Each row is a point. Each copy is the shape, with its points in the same order, stretched, turned, moved and blurred by noise. Say if it was mirrored as well.
In the rows, zero is written as 128.

Shape (8 x 2):
[[137 140]
 [116 140]
 [ 74 113]
 [157 134]
 [149 134]
 [173 100]
 [ 72 183]
 [165 140]]
Copy 1 (8 x 2):
[[119 134]
 [110 110]
 [ 69  78]
 [126 161]
 [122 153]
 [108 198]
 [120  38]
 [133 167]]
Copy 1 is: mirrored
Copy 2 (8 x 2):
[[118 141]
 [142 131]
 [165  98]
 [ 88 145]
 [ 96 142]
 [ 37 131]
 [237 141]
 [ 85 149]]
Copy 2 is: mirrored
Copy 3 (8 x 2):
[[ 94 108]
 [100 137]
 [151 177]
 [ 96  82]
 [100  92]
 [137  46]
 [ 57 214]
 [ 86  72]]
Copy 3 is: mirrored
Copy 4 (8 x 2):
[[113 152]
 [137 154]
 [198 124]
 [ 94 148]
 [104 147]
 [ 94 112]
 [164 197]
 [ 83 154]]
Copy 4 is: mirrored

Shape (8 x 2):
[[170 141]
 [ 55 158]
 [ 89 152]
 [ 84  74]
 [145 179]
 [ 67 149]
 [143 160]
 [106 108]]
Copy 1 (8 x 2):
[[119 144]
 [218 109]
 [183 120]
 [124  52]
 [170 165]
 [198 102]
 [151 148]
 [136  89]]
Copy 1 is: mirrored
Copy 2 (8 x 2):
[[ 95 153]
 [112  51]
 [108  82]
 [174 148]
 [ 71 100]
 [117  68]
 [ 87 115]
 [140 134]]
Copy 2 is: only turned
Copy 3 (8 x 2):
[[152 145]
 [ 47 135]
 [ 78 142]
 [112  71]
 [123 177]
 [ 68 126]
 [121 158]
 [116 108]]
Copy 3 is: only turned

Shape (6 x 3):
[[ 92  67 144]
 [ 82 126 108]
 [149  67 105]
 [108  84 108]
 [102 145 104]
 [219 153 160]]
Copy 1 (6 x 3):
[[121  57 123]
 [123 114 146]
 [170  69 145]
 [138  79 146]
 [133 133 148]
 [199 138  81]]
Copy 1 is: mirrored
Copy 2 (6 x 3):
[[ 65 106 133]
 [109 140  69]
 [110  43 144]
 [ 95  82 109]
 [138 146  78]
 [207 126 196]]
Copy 2 is: only turned

Shape (7 x 3):
[[123 164 187]
 [156  96  99]
 [138  94  95]
 [134 144 151]
 [ 84 183 162]
 [129 163 164]
 [185 115  60]]
Copy 1 (7 x 3):
[[110 161 184]
 [179 136  98]
 [161 122  97]
 [133 144 155]
 [ 88 118 187]
 [133 155 170]
 [230 120  96]]
Copy 1 is: mirrored
Copy 2 (7 x 3):
[[152 124  74]
 [116 171 176]
 [117 157 177]
 [145 140 112]
 [190  88  78]
 [163 130  92]
 [152 197 203]]
Copy 2 is: only turned
Copy 3 (7 x 3):
[[183 108 197]
 [116 131  84]
 [121 117  79]
 [153 115 154]
 [170  68 192]
 [157 109 178]
 [ 59 140  63]]
Copy 3 is: only turned

Shape (7 x 4):
[[135 148 165 132]
 [125 144 147 134]
 [139 192 191 187]
 [111 113 142 121]
 [ 64 176  91 193]
 [164 108  86 129]
 [112 109 113 161]]
Copy 1 (7 x 4):
[[142 182 129 165]
 [132 174 110 144]
 [142 244 138 175]
 [109 142 114 145]
 [ 94 185  43 112]
 [118 116 146  68]
 [ 68 125 118 113]]
Copy 1 is: mirrored
Copy 2 (7 x 4):
[[186 167 156 153]
 [153 148 149 135]
 [179 243 202 138]
 [160 122 107 136]
 [ 51 123 194  65]
 [ 83 122 105 164]
 [ 87 126 103 121]]
Copy 2 is: mirrored

Shape (11 x 6):
[[126 169 137 104 124 170]
 [153 134  74 173 185 101]
 [117 110 136 108 116 126]
 [142 216 127 166 127 140]
 [149 187 140 114 139 131]
 [156 115  92 101 163 101]
 [116 123 109 109 114  90]
 [145 152 171 168 140 163]
 [119 186 162 190 214 163]
 [109 140 116  82  98 134]
 [139 164 105 176 128 152]]
Copy 1 (11 x 6):
[[123  46 145 137 151 108]
 [186 202 121 151 136  99]
 [114 113 137  99 102 132]
 [126  94 139 198 200 124]
 [145  69 136 136 177 149]
 [181 150 136  73 120 131]
 [131 143 161 107 110 146]
 [111  96  82 166 153 122]
 [177  70  77 249 155  92]
 [114  82 175 103 119 124]
 [119 149 130 172 162  84]]
Copy 1 is: only turned
Copy 2 (11 x 6):
[[108 139 178  82  89 121]
 [168 129 127  93 200 130]
 [163 133 135 142 105 132]
 [ 51 164 136  78 134  92]
 [ 82 142 151  97 131 148]
 [178  98 138 115 159 177]
 [163 133  86 136 122 143]
 [ 90 157 189 112 140  91]
 [105 204 228  72 172 112]
 [146 126 123 113  76 132]
 [110 140 148  75 143  62]]
Copy 2 is: only turned
Copy 3 (11 x 6):
[[104 140 134 151 111 143]
 [146  77 127 188 146 125]
 [122 116 137 109 129 121]
 [ 96 124  81 199 120 136]
 [103 102 108 163 102 144]
 [149  74 144 139 115 128]
 [141  97 101 113 119 120]
 [ 73 126 146 170 152 121]
 [ 83 110 130 199 169 174]
 [131 131 117 113 104 131]
 [112 134 121 190 141 114]]
Copy 3 is: mirrored

Shape (12 x 6):
[[125 123 137 213 123 128]
 [108 108 145 141 116 147]
 [ 74 135 159 108  80 184]
 [108 159 129 109  69 167]
 [124 135  54 127 107 171]
 [139 164 105 130 107  75]
 [167 129 133 136 102 109]
 [155  84 163 160 183 125]
 [158 163 143 123  85 169]
 [132 179 135 145 209  74]
 [102 128 117 173 142 184]
 [ 86 158 172 101 133 199]]
Copy 1 (12 x 6):
[[123  61 184 126 181  94]
 [118 121 170  90 119 121]
 [ 96 165 204 109  57 137]
 [ 87 162 164 160  58 149]
 [132 156 115 171  56  61]
 [136 127  88 182 137 194]
 [ 94 108 104 121 132 170]
 [141 100 147  49 199 101]
 [ 54 144 149 133  93 138]
 [190 156 115 168 239 159]
 [142 122 189 126 130  43]
 [107 201 208 113  98 109]]
Copy 1 is: only turned
Copy 2 (12 x 6):
[[188 115 138  68  74 172]
 [133  98 120 101 110 147]
 [116  95  66  93 132 111]
 [133 131  97 115 167  90]
 [ 87 188 163 119 181 102]
 [166 166 170 174 127 108]
 [167 116 155 146 156 136]
 [143  91 141 120  95 228]
 [161 130  95 117 194 123]
 [159 185 136 187  60 192]
 [123 142 112  69 109 165]
 [114 122  37 108 131 149]]
Copy 2 is: mirrored
Copy 3 (12 x 6):
[[ 90 110  78 145 181 150]
 [114 129  91  86 148 125]
 [123 132  73   9 107 131]
 [160 119 116  21 125 148]
 [123 152 169  71 183 182]
 [145  72 184 118 131 134]
 [178 101 127 103 155 116]
 [121 138  71 186 136  79]
 [208 122  87  58 112 141]
 [128  76 203 222  59 122]
 [ 85 150 102 112 143 162]
 [148 134  83  69  55 126]]
Copy 3 is: mirrored
